Each row of a before or after table is a point. The points were changed in one or more steps. Then noise was added and the rows were shuffled. The steps act on how far a point lies along the listed directions, d1 being the first. Name the steps. A step turns or swaps two directions, mirrors them in a line or flattens them onto one, adds a multiple of one to another, or multiplies one. Angles are multiples of 10 degrees, from the lower direction toward the higher: turns from -170 to 170, lines from 10 to 170 but not 90. Use the fewest steps. Two steps may share a direction if one is a turn and the other turns, adds or multiplies; they go together, in the order done. Otherwise the lowest direction goes first.

Directions:
(1): [-0.8 -5.6]
(2): [ 5.6 -0.8]
Before:
[[-0.3  2.1]
 [-1.8  3.4]
 [ 3.0 -1.6]
 [-2.6 -2.4]
 [ 3.6 -1.4]
 [-3.7  3.4]
 [-2.1 -0.1]
 [ 0.8 -2.6]
 [ 1.5  2.2]]
After:
[[ 7.3 -2.8]
 [-5.4  0.0]
 [ 9.1 -2.9]
 [ 2.3 -4.0]
 [ 3.7  3.6]
 [-5.0  5.4]
 [-0.8  3.0]
 [-6.4 -3.4]
 [-9.5  5.7]]
Steps: multiply d1 by 1.6; multiply d2 by 2.5

Directions:
(1): [-5.4  2.2  3.8]
(2): [-3.8 -5.5 -2.1]
(3): [ 2.3 -3.7  5.4]
Before (13 x 3):
[[ 2.9  2.9 -3.9]
 [-0.9  4.1  2.0]
 [ 0.7  2.5 -3.9]
 [-2.8 -1.0  5.5]
 [-1.7  6.5  0.6]
 [ 2.5  2.5 -5.4]
 [-0.9  0.6  4.6]
 [-4.3 -2.6  2.2]
 [-0.7 -0.5 -0.9]
 [-1.6 -4.6 -0.9]
 [ 6.3  1.5  2.1]
 [-1.5 -3.1 -4.4]
 [-0.5  1.9  1.0]]
After, 13 rows:
[[ 3.9  1.1 -0.9]
 [-7.9 -6.0 -1.4]
 [-5.0 -7.6 -3.0]
 [-1.2  0.6  0.3]
 [-3.3  1.9  3.0]
 [-6.5 -6.5 -2.1]
 [ 8.0  1.5 -2.1]
 [-6.8 -0.1  2.9]
 [-3.7 -4.0 -1.1]
 [ 6.2  7.2  2.0]
 [10.2  6.5  0.5]
 [ 9.8  1.7 -3.6]
 [ 8.0  3.6 -0.7]]
Steps: multiply d1 by 2.5; turn d1 and d2 by -120 degrees; multiply d3 by 0

Directions:
(1): [-4.4 -5.3 -3.8 -1.6]
(2): [ 4.6 -2.6 -3.6  4.9]
(3): [ 3.5  1.8 -4.3 -5.5]
(4): [ 3.5 -5.1  4.2 -2.8]
Before (10 x 4):
[[-5.3  4.8 -7.4  3.8]
 [ 0.8  2.3  1.8  5.3]
 [-2.0  1.1 -6.9 -2.2]
 [-6.0  2.7 -5.8 -5.7]
 [ 4.0 -3.3  0.6 -0.7]
 [ 1.1 -3.2 -2.4  3.4]
 [-0.6 -0.8 -0.9  2.1]
 [-5.4  6.8 -3.2 -3.6]
 [ 2.0  1.0 -6.4  0.6]
 [-8.9  0.5 -4.3  6.0]]
After (10 x 4):
[[-1.1  1.3  1.1  1.0]
 [-2.9  5.6 -0.9  8.9]
 [ 0.7  2.5 -8.8  3.3]
 [-3.5  7.9 -5.0  4.2]
 [-5.5  0.7  1.8  0.5]
 [ 4.6  3.2 -8.2  3.0]
 [-0.7  2.6  3.6 -0.3]
 [-0.2  5.4 -1.7 -3.1]
 [ 2.4  5.1 -4.2  0.1]
 [ 1.5 -1.2  3.2 -3.7]]
Steps: turn d1 and d2 by 150 degrees; multiply d1 by 0.7

Directions:
(1): [-6.8 -5.6  1.9  1.2 -3.1 -3.9  1.1  4.5]
(2): [ 0.7 -8.1 -0.9  3.1  2.9  6.3 -0.6 -2.0]
(3): [ 2.8 -2.2 -4.3 -1.6  7.2 -4.7  1.8  4.2]
(4): [-2.0  2.4 -1.2  2.3  1.9  1.9 -8.9  5.0]
(5): [ 2.8 -0.3 -6.0 -1.3 -6.1  3.8  2.3  5.2]
Before, 14 rows:
[[  2.8   1.4  -0.1   1.9   3.4   4.2  -1.5  -5.2]
 [ -4.4  -6.5  -1.1   0.5   3.3   3.3  -4.6   7.6]
 [  5.0  -1.1  -3.6   0.8  -2.3   6.8   1.2  -2.1]
 [  2.4   2.6  -0.1   0.4   0.5   3.5  -3.2  -2.1]
 [  1.5  -1.9  -4.3  -0.6  -0.4   3.5   2.1   4.1]
 [ -1.2   0.7  -3.1  -1.0  -6.0  -1.0   3.3   7.0]
 [  1.5   2.1  -3.5   0.2  -3.1   0.4  -1.2   1.8]
 [ -0.3  -5.6  -2.8   5.2  -4.6   7.4  -2.0   1.0]
 [ -1.9   3.3   1.2   2.7  -4.0   6.1  -9.2   0.3]
 [  2.4  -6.2  -3.2   0.7  -1.7   6.4  -1.0   1.0]
 [  1.1  -9.4  -4.9   3.0   3.0   9.4  -0.5  -0.3]
 [  5.6   5.1  -1.9   1.6   1.4   8.9  -5.3   2.9]
 [ -2.0   0.3   0.8   0.5 -11.3  -0.5   1.6   2.4]
 [ -0.6   3.8   1.7  -2.2   0.9  -1.0  -2.4   1.8]]
After, 14 rows:
[[ -0.4  -0.2  -2.0  -0.7 -10.7   0.8   4.7   2.9]
 [  4.6   0.5  -8.9  -0.6  -2.3   5.6   0.4   8.6]
 [  3.6   4.9   0.5  -2.3  -1.3   9.9  -2.5  -4.0]
 [  3.4  -0.6  -5.7  -0.8  -3.2   0.7   2.5   2.0]
 [  4.5   4.5  -7.3  -1.4  -3.1  -1.6  -1.9   9.6]
 [  1.4   2.3  -1.4  -1.7 -10.7   4.8   0.1   1.0]
 [  0.6   0.2   1.4  -1.9  -2.1  -2.6   4.2  -2.2]
 [  5.6   0.8   0.1  -3.1  -6.4   1.8  11.3  -1.3]
 [  2.6   7.3  -3.2   0.0 -10.7   3.2   0.3   1.0]
 [ -3.0  -0.1   4.1   0.4  -2.2  -3.5   4.0  -4.6]
 [  1.3  -0.4  -4.0  -0.5  -6.3   6.8   2.2   3.3]
 [  2.2  -0.9   0.6  -2.6   4.3  -0.6   1.9  -0.6]
 [  5.7   7.6  -1.0  -4.9  -2.0  -3.3   4.3  -3.2]
 [ -2.5   3.9   1.0   0.3 -12.2   7.9   0.5  -3.4]]
Steps: turn d1 and d4 by 120 degrees; turn d2 and d3 by -100 degrees; multiply d5 by 1.6

Directions:
(1): [-4.2  2.0  2.5  4.5 -6.4 -2.3 -2.6 -6.3  2.2]
(2): [-3.6  0.0 -0.6  2.3 -1.1 11.1  1.2  0.4  0.0]
(3): [ 1.4 -2.8  2.0  2.1 -4.6 -1.3  8.2  3.9  4.6]
(4): [-5.7 -1.7  7.5  0.4  6.9 -1.1  1.9 -0.5  0.7]
(5): [ 3.2  3.5  4.4  3.1 -1.3  0.2  3.3 -0.4 -9.0]
Before (9 x 9):
[[  4.2   4.1  -0.2   1.5  -1.5  -4.4  -9.5  -7.2 -14.3]
 [ -4.8  -2.2  -1.8  -0.9   1.3   5.0  -0.8   0.4   4.3]
 [ -3.9   0.1   2.1   2.8   2.9   3.8   2.5  -0.7   2.0]
 [  0.8  -0.1  -0.1  -4.0   3.2  -6.3  -1.5   3.3   3.8]
 [  7.9   3.7  -4.1  -4.0  -2.5  -4.7   4.7   2.5  -0.8]
 [ -9.6  -2.5   4.3   1.7   2.1  -0.6  -4.1  -3.6   1.6]
 [  4.9  -1.0  -4.3  -1.4  -5.5  -6.4   3.3   4.0   0.0]
 [ -3.3   0.7  -1.7   2.9  -0.1   0.2  -5.4  -8.6  -1.3]
 [ -2.0  -1.1   3.5   1.0   1.1   0.6   0.4  -4.3   6.0]]
After:
[[  3.2  -3.6  -9.2  -1.5  -1.5   0.1  -1.3  -0.7   4.7]
 [ -4.1   1.3   2.1   3.0  -1.2   8.3   3.1   0.8  -5.8]
 [  7.6  -0.3  -0.5  -1.5  -0.3  -1.9   3.0   0.6   1.0]
 [  3.0   1.5  -0.8   0.2   0.7  -6.7   0.4  -0.8   0.1]
 [  0.9  -0.9   1.3   1.0  -4.3  -6.1   3.2   0.2   2.7]
 [  4.9  -4.2  -5.0  -4.0  -0.6  -6.5   0.5   5.5   1.0]
 [ -5.3   4.9   3.2   0.9   2.1   9.0   2.8  -3.0  -2.1]
 [ -1.4  -0.4   3.5  -0.5   3.2   2.9   4.8   6.0   1.6]
 [ -4.6  -4.8  -9.8  -4.5   3.5   9.0 -11.5  -1.5   3.9]]
Steps: turn d2 and d4 by 130 degrees; turn d1 and d4 by -110 degrees; turn d3 and d5 by 90 degrees

Directions:
(1): [ 0.6  1.0  0.0 -8.0 -4.3  3.8 -0.7 -7.6 -0.3 -4.6  0.0]
(2): [-3.4  7.0  2.9 -0.9 -7.1 -6.3  1.5  2.9  0.3 -1.0  2.7]
(3): [-0.9  3.4 -2.9  1.4  4.7 -2.5 -3.8 -5.2  5.5  0.5  7.4]
(4): [-4.1  0.2 -0.5  0.0  3.2  2.7  2.0  4.7  4.6 -9.7 -0.5]
(5): [-5.1 -3.2  5.5 -0.3  0.9  3.7  6.9 -1.8 -0.1  3.3  5.9]
(6): [-2.8  2.4 -5.9 -2.9  3.6  0.1  0.9  1.9 -9.5 -0.8  3.4]
Before, 12 rows:
[[ 1.6 -7.1  5.0  3.9  3.5  3.0  5.0 -0.6 -1.9 13.9  1.0]
 [-2.5  7.8 -3.3  0.9  1.5 -0.6 -1.7  0.3  0.5 -4.6  7.6]
 [ 1.3 -8.5  3.9 -0.6 -0.3  5.7  3.1 -1.4 -1.6  9.3  2.5]
 [-2.2  3.5 -3.5  0.7  2.1 -3.9 -5.1  2.5  3.1 -9.9 -0.5]
 [-1.6  4.4  1.4 -2.0 -0.1 -1.5 -4.2 -3.6  7.4 -4.4  5.4]
 [ 1.8 -3.9  2.3  7.5  6.4  0.5 -0.3  2.1 12.8 -6.4  1.2]
 [ 3.6 -5.6  2.7  3.0  0.0  0.2  2.7  4.1  3.2  5.0 -3.1]
 [-6.6 -2.6  4.5  2.4  0.5 -2.7  7.3  0.0  7.9  0.3  4.0]
 [-0.4 -5.0  4.7  2.1  1.0  3.5  1.4 -5.2  4.6  3.9  4.7]
 [-1.2  5.4 -6.9  3.6  5.5 -2.5 -3.0  2.1  0.5 -1.1  4.1]
 [-4.0  0.4  3.3 -1.6  3.2  6.4  4.9 -3.9  0.2 -1.1  4.8]
 [ 3.4 -8.6 -1.8  5.4  3.6  4.6  1.2  3.1  0.2  5.4 -3.3]]
After, 12 rows:
[[-2.6  0.1  0.4  2.7 -0.4 -2.2  1.8  6.8  1.0 -2.2  0.5]
 [-1.1  6.7  4.1  3.1 -3.4 -7.3  0.3  2.2  9.1  0.4  3.5]
 [ 1.0 -2.1  3.1 -2.3 -5.0  5.0  1.8  0.1  1.2 -4.9 -6.4]
 [-0.4  2.0 -1.9 -0.3  2.8  4.5  0.9  0.3 -3.0 -2.6 -0.4]
 [ 2.5 -3.4  1.3 -2.6 -3.0  8.8  1.2  1.4 -5.0 -3.0 -5.1]
 [ 1.4  0.0  0.6  3.9  1.5 -4.3  0.3  2.2  8.3  2.6  2.5]
 [ 1.0 -6.6  0.3 -0.1  3.1  5.1  0.0 -0.2 -3.4 -3.1 -4.7]
 [-0.3 -3.7  1.0 -0.2  1.7  3.5  1.6  7.8 -6.7 -1.3 -4.0]
 [ 1.2 -6.6 -0.4  3.1  2.2 -0.9  3.1  1.4  1.6  3.1 -5.6]
 [-2.7  4.8  0.6 -0.2 -2.8 -3.3 -1.9  2.9  5.3 -0.5  6.7]
 [-1.3  2.3 -0.2  4.3 -0.3 -2.6 -1.8  1.4 11.1 -2.0  4.2]
 [ 2.6 -7.5  2.3  8.5  6.9  2.2  2.4  9.1  5.8 -4.8 -3.8]]
Steps: swap d1 and d6; turn d2 and d3 by -150 degrees; turn d2 and d4 by 70 degrees; multiply d5 by 0
